Every row gives one point. Examples show where two turns around zero, p and q, send a point. Write where each new point lands after one turn and then the other. Backwards means that the second turn is done in reverse. Each puzzle has new turns, and all numbers are rounded.

Turn p:
[-0.39  0.42] -> [0.26 0.51]
[0.27 0.35] -> [ 0.42 -0.14]
[ 0.25 -0.33] -> [-0.23 -0.35]
[-0.14 -0.44] -> [-0.46 -0.02]
Turn q:
[ 0.45 -0.14] -> [ 0.34 -0.33]
[ 0.34 -0.33] -> [ 0.15 -0.45]
[-0.08 -0.32] -> [-0.22 -0.25]
[-0.25  0.39] -> [-0.04  0.46]
[-0.46  0.40] -> [-0.22  0.57]
Where do these land?
p, then q backwards: [-0.29  0.39] -> [0.05 0.48]
q, then p: [ 0.20 -0.59] -> [-0.61 -0.12]
q, then p: [0.09 0.20] -> [ 0.19 -0.12]

Turn p:
[ 0.30 -0.35 -0.31 -0.67] -> [-0.67  0.35 -0.36  0.23]
[0.02 0.30 0.37 0.18] -> [ 0.30 -0.06  0.05 -0.40]
[-0.68 -0.07 -0.41 -0.20] -> [-0.23  0.16  0.64  0.43]
[ 0.33 -0.47  0.18  0.21] -> [-0.12 -0.47 -0.41  0.00]
[0.29 0.17 0.30 0.10] -> [ 0.19 -0.04 -0.24 -0.34]
[-0.26  0.42 -0.14  0.38] -> [0.54 0.07 0.32 0.09]
Turn q:
[ 0.33 -0.17  0.00  0.74] -> [-0.42  0.45 -0.09  0.54]
[ 0.05  0.17  0.19 -0.42] -> [ 0.39 -0.25 -0.15 -0.12]
[ 0.25 -0.69 -0.11  0.20] -> [-0.53 -0.27  0.12  0.48]
[-0.10  0.33 -0.23 -0.21] -> [ 0.08  0.02 -0.15 -0.43]
[-0.54  0.36  0.14 -0.31] -> [ 0.48  0.04  0.27 -0.48]
Where do these land?
p, then q: [ 0.09  0.06 -0.23 -0.21] -> [ 0.03  0.27 -0.05 -0.17]
p, then q backwards: [ 0.24  0.51  0.11 -0.22] -> [-0.16  0.57 -0.08  0.14]
q, then p: [-0.57 -0.36  0.31  0.35] -> [ 0.23 -0.33  0.05 -0.72]
p, then q: [ 0.49 -0.30  0.28  0.01] -> [-0.42 -0.31  0.12 -0.35]
p, then q: [ 0.09 -0.15 -0.44 -0.31] -> [-0.07  0.50  0.14 -0.20]
p, then q backwards: [-0.58  0.50  0.39 -0.08] -> [-0.86  0.08 -0.01 -0.03]
p, then q: [ 0.24 -0.26 -0.43  0.46] -> [-0.61  0.25 -0.06  0.28]

Turn p:
[-0.04  0.42 -0.30 -0.10  0.09  0.17 -0.03  0.03] -> [-0.13 -0.30 -0.12 -0.14  0.04  0.14 -0.10  0.38]
[ 0.37 -0.54  0.31 -0.30  0.15  0.48  0.69 -0.11] -> [-0.27 -0.12  0.68 -0.31  0.35  0.11  0.29 -0.70]
[ 0.37 -0.11 -1.01  0.12 -0.05 -0.29 -0.21  0.63] -> [ 0.32 -0.14  0.56  0.25 -0.76  0.37 -0.24  0.66]
[ 0.26  0.28  0.15  0.36  0.41 -0.19  0.15 -0.35] -> [ 0.40 -0.26 -0.28  0.02  0.31  0.28 -0.27 -0.30]
[ 0.09  0.22 -0.30  0.02 -0.59 -0.30  0.04 -0.34] -> [ 0.21 -0.49 -0.07  0.35 -0.16 -0.49  0.05  0.15]
[-0.40 -0.20  0.20 -0.33  0.19  0.13  0.15  0.13] -> [-0.56  0.30  0.06 -0.07  0.12  0.01 -0.05 -0.14]
[-0.50 -0.35  0.63  0.10  0.08 -0.24 -0.31 -0.20] -> [-0.09  0.68 -0.47  0.08  0.00 -0.27 -0.05 -0.46]
[-0.11  0.11 -0.15 -0.16  0.64  0.18 -0.90 -0.42] -> [ 0.05  0.12 -0.59 -0.84 -0.36  0.03 -0.54  0.06]
[-0.27 -0.12  0.26  0.34 -0.26  0.29  0.24  0.14] -> [-0.17  0.14 -0.12  0.22  0.10  0.13  0.59 -0.14]
[ 0.23  0.29  0.22 -0.06 -0.67 -0.22  0.18  0.48] -> [ 0.23  0.08  0.33  0.45  0.38 -0.32  0.33  0.47]
Turn q:
[ 0.10 -0.07 -0.03 -0.13 -0.15 -0.31 -0.58 -0.22] -> [-0.44  0.19  0.43  0.10 -0.12 -0.28  0.11  0.02]
[ 0.75  0.11 -0.50  0.28  0.17 -0.06 -0.26  0.20] -> [ 0.08 -0.46  0.77 -0.07  0.31  0.06 -0.10  0.36]
[ 0.21  0.03 -0.26  0.58 -0.34  0.08 -0.41  0.75] -> [-0.01 -0.62  0.24  0.06  0.76 -0.35  0.39  0.02]
[-0.28  0.02 -0.17 -0.48  0.04 -0.02  0.77 -0.27] -> [ 0.04 -0.11 -0.50  0.01 -0.62  0.41 -0.42 -0.15]
[ 0.39  0.35  0.02  0.11  0.29 -0.05 -0.17 -0.19] -> [ 0.19  0.21  0.50  0.02  0.14  0.06 -0.27  0.09]
[ 0.50  0.56 -0.17  0.12 -0.25  0.11  0.16 -0.13] -> [ 0.26 -0.21  0.48  0.30  0.14  0.36 -0.19 -0.32]
[-0.15 -0.02  0.19  0.27  0.19 -0.58 -0.13 -0.30] -> [-0.24  0.36  0.17 -0.49  0.01 -0.25 -0.22 -0.22]
[-0.81 -0.09  0.35 -0.46  0.14  0.17  0.21  0.47] -> [ 0.18  0.12 -1.00  0.20 -0.19 -0.44 -0.01  0.10]
[-0.88 -0.31  0.10 -0.26  0.06  0.59  0.40 -0.17] -> [-0.14  0.29 -1.10  0.14 -0.14  0.36  0.08  0.11]
[ 0.18 -0.58  0.47 -0.04 -0.15  0.07  0.01 -0.13] -> [ 0.09  0.24  0.00 -0.25 -0.30  0.06  0.64  0.01]
Where do these land?
p, then q: [ 0.37  0.20 -0.17  0.04  0.81  0.18  0.22  0.04] -> [ 0.07  0.38 -0.07  0.42 -0.04  0.17  0.38  0.67]
q, then p: [-0.18 -0.08 -0.19  0.25  0.08 -0.35  0.16 -0.26] -> [-0.35  0.07 -0.15 -0.27 -0.11 -0.31 -0.15  0.08]
q, then p: [ 0.02  0.00  0.48 -0.16 -0.15  0.25  0.16 -0.56] -> [ 0.05 -0.59 -0.23 -0.10  0.31 -0.04  0.37  0.19]
p, then q backwards: [ 0.38  0.03 -0.22 -0.08 -0.25  0.38  0.62  0.04] -> [ 0.57 -0.15 -0.35  0.27 -0.43  0.02 -0.16  0.20]
p, then q backwards: [-0.20  0.95  0.01  0.25 -0.11 -0.13 -0.24  0.31] -> [-0.29 -0.14 -0.23 -0.09  0.55  0.76 -0.07  0.38]
q, then p: [-0.70 -0.20  0.00 -0.25 -0.11 -0.19 -0.02  0.19] -> [-0.19 -0.22 -0.10  0.45 -0.52 -0.10 -0.26  0.19]
q, then p backwards: [-0.05 -0.12  0.10  0.01  0.18  0.06  0.61 -0.18] -> [ 0.08 -0.01 -0.11  0.34  0.43  0.13 -0.35 -0.12]
p, then q: [ 0.67 -0.38  0.26 -0.67  0.11 -0.28  0.25  0.43] -> [ 0.56  0.89  0.24  0.00 -0.08 -0.51  0.05 -0.13]
p, then q: [-0.09 -0.49  0.08  0.53 -0.15  0.13 -0.74 -0.02] -> [ 0.05 -0.50  0.34  0.46 -0.20  0.39 -0.17 -0.57]
q, then p backwards: [-0.23  0.09 -0.35  0.08 -0.40 -0.04 -1.02  0.01] -> [-0.52  0.02  0.23 -0.57 -0.46 -0.05  0.69  0.23]
